Every row gives one point. To make a cloud, some directions were put in groups of two or more. Within a group, all points are equally far from the middle, so they leave a hole (a ring in 2 directions, a hollow ball in 3). The other directions are filled evenly. Then the cloud was stretched, turned, moved and blurred a little. How many holes are there, and how many directions does each take, smallest first?

Cloud:
[[-28  43]
 [-40 -26]
 [ 45  35]
 [ -6 -45]
 [-35  40]
 [ 18 -42]
 [-48 -18]
 [-26  47]
 [-51   4]
 [-52  -6]
 [-53   9]
 [-43 -25]
 [ 48  29]]
Holes: 1 (2)

Cloud:
[[  2  78  23]
 [ 23 -16  27]
 [-11  73  -8]
 [-70   1 -10]
 [-37 -30  35]
 [-46  29 -13]
 [-50  -6 -51]
 [ 21   5  11]
 [-48  16  35]
 [ 88   3  10]
 [-18   5 -60]
 [-13  26   8]
 [-53  39  -2]
 [ 48  29  39]
 [-25 -53  36]
 [ 11  -7 -53]
 [ 16  25   1]
 [-49  16 -65]
 [ 21  -9 -31]
 [  6  77 -14]]
Holes: 0

Cloud:
[[ 23 -28 -51]
 [ -9  18 -16]
 [ 27 -32 -13]
 [ 37  11  49]
 [ -2  -4  20]
 [ -2 -13 -89]
 [  7 -45 -36]
 [ -5  -5 -51]
 [ 59  59 -39]
 [ 18  -2  38]
 [-15  61 -19]
 [ 17  64   4]
 [ 56 -59 -15]
 [ 35 -11  57]
 [ 40  54 -23]
 [-33 -15 -20]
 [ 71  16  -6]
 [ 17  -1  35]
 [ 18 -71 -35]]
Holes: 0

Cloud (32 x 4):
[[ 53 -11  -9  10]
 [-56 -11  -1  45]
 [ -8  -4   7  67]
 [-68 -28 -31  -9]
 [-64  -8   0 -18]
 [ 43   3  -5  38]
 [-27 -22 -81 -20]
 [-16   0  13  62]
 [ 28  13  51  18]
 [ 13  -2  55 -16]
 [-26   6 -78  33]
 [  3 -50   8  22]
 [-14 -33  -6 -43]
 [-13  -2  10 -67]
 [-18  -9  44 -27]
 [ 19 -15 -67 -16]
 [ 36 -23 -68  40]
 [-51  72  12  -6]
 [-65  50   4 -14]
 [-32  -3  45  -7]
 [-69 -15 -35  52]
 [ 48   3 -23  19]
 [-33  54  -8  29]
 [ 21  -7 -66  -7]
 [-34   2  29 -55]
 [-28 -32 -72 -30]
 [-53   6 -66  31]
 [ 21  -9  28 -49]
 [-62  66  20 -15]
 [-39 -35   2  49]
 [ 37  21  33  30]
 [-39   6   9  55]]
Holes: 1 (3)

Cloud, 29 rows:
[[ 33  23 -31 -44]
 [ 26  32  45 -65]
 [-33  50  39  18]
 [  4  64 -20  -3]
 [-35 -26  59   8]
 [ 46 -19  13 -41]
 [-41  28  31  36]
 [  3  -6  31  57]
 [-10 -53 -38  22]
 [ 19  24 -24 -55]
 [ 46  -3 -35 -30]
 [ 49  50  38   7]
 [ -3 -46 -44  28]
 [-38 -13  30 -56]
 [-32  35  63 -16]
 [ 24  23  35 -72]
 [ 50  48  20  28]
 [ -4 -24  47  31]
 [ 26  38 -35 -34]
 [-28  27  64 -35]
 [ 47  32  35  22]
 [  8 -23 -40  52]
 [-39 -16  34 -52]
 [-20 -68  18 -14]
 [ 25  11  11  58]
 [-27  -5  12 -63]
 [-45 -40 -13 -20]
 [-35  -8  36 -58]
 [ -8  74  37   2]]
Holes: 2 (2, 2)

Cloud:
[[ 46  17  35  36]
 [ 21  38 -27 -43]
 [ 45  18 -13 -58]
 [ 72 -22  14 -38]
 [-60  -8  30  26]
 [ 59  -3  17  31]
 [-33  23  58 -13]
 [-11 -52  30 -58]
 [-53 -16  18  35]
 [-68   2   3 -21]
 [-21  33 -28  14]
 [ 10 -24  40 -65]
 [ -1  15 -16  40]
 [-44 -20   7  40]
 [-27 -48 -23 -53]
 [-33 -46  35  35]
 [ 20  15 -43 -51]
 [ -8 -46  65  25]
 [ 18 -57 -28   2]
 [ -8  20  45 -51]
 [ 14 -65  55 -15]
 [-26 -31  -1  43]
 [ 75 -24   2 -21]
 [-11 -78  17  -5]
 [ -9  11  43 -57]
 [  3 -67 -19   3]]
Holes: 2 (2, 2)

Cloud, 53 rows:
[[-45   2  36 -55  26  71]
 [ 34   5  49   7 -15  64]
 [-58  -7 -82  -8 -22 -28]
 [ 76 -47  -2  -6 -22  19]
 [-41  61 -47  14 -13  20]
 [-24  -4  46  17  20  -8]
 [  0 -62  -5  12 -33   3]
 [-51  40 -68  15 -29 -17]
 [-25 -31   1  -9  41  33]
 [ 11 -70 -21  52   5 -10]
 [  0 -45  15  17 -42  37]
 [-96 -26 -24  18  33 -74]
 [ 11 -10  19   4 -33 -76]
 [-92 -11 -23  -5 -20  27]
 [ -1  14 -34  27  30  42]
 [ -2 -60  44 -18 -24 -12]
 [-41 -36  17 -44  -1 -66]
 [  3 -56   6 -41 -28  -3]
 [-48 -11 -58 -22 -29 -28]
 [ 12 -39 -30   1 -61 -18]
 [-11 -21   6 -12  -2  69]
 [-21  18  16  45 -29 -35]
 [-15  13 -39  13  39  53]
 [-35 -39  24 -23   0  19]
 [ -7  15 -84 -13 -31  39]
 [  1 -65  51  11   3 -32]
 [-36  31  35 -30  52  -5]
 [-91  44 -24  19  -5  -5]
 [-49  15   2 -33  14 -63]
 [ -3  -6  21  13   7  57]
 [ 66 -50  14 -27 -14  30]
 [ 24  22 -44  21  -5  14]
 [ 66 -23 -29  12 -12  -4]
 [ -5 -35   2 -27  54  27]
 [-36 -31   8 -65  44  44]
 [-24 -22  -2 -63 -24  82]
 [ 50  28 -12  23 -42  64]
 [ 35  26   9  30 -13   7]
 [-30 -18  -3  -1  74  12]
 [-10  31 -57 -28 -24  16]
 [ 26   6  22  48 -23  61]
 [ 77 -49  28 -13 -17  37]
 [-25   2  16  81 -39 -27]
 [-34  -7 -47  37 -67 -39]
 [ -3  46 -37 -25 -38  27]
 [-30 -55 -66 -19  29 -40]
 [-63 -21  17 -52 -12  41]
 [-68 -29  19 -17  25 -11]
 [  3 -37  45 -11 -49 -60]
 [-95  10 -12 -30 -31   8]
 [-12  42  -5  26  -4   7]
 [-45  43 -71  -4  -8 -10]
 [ 12 -47  66  -7 -72   3]]
Holes: 1 (3)
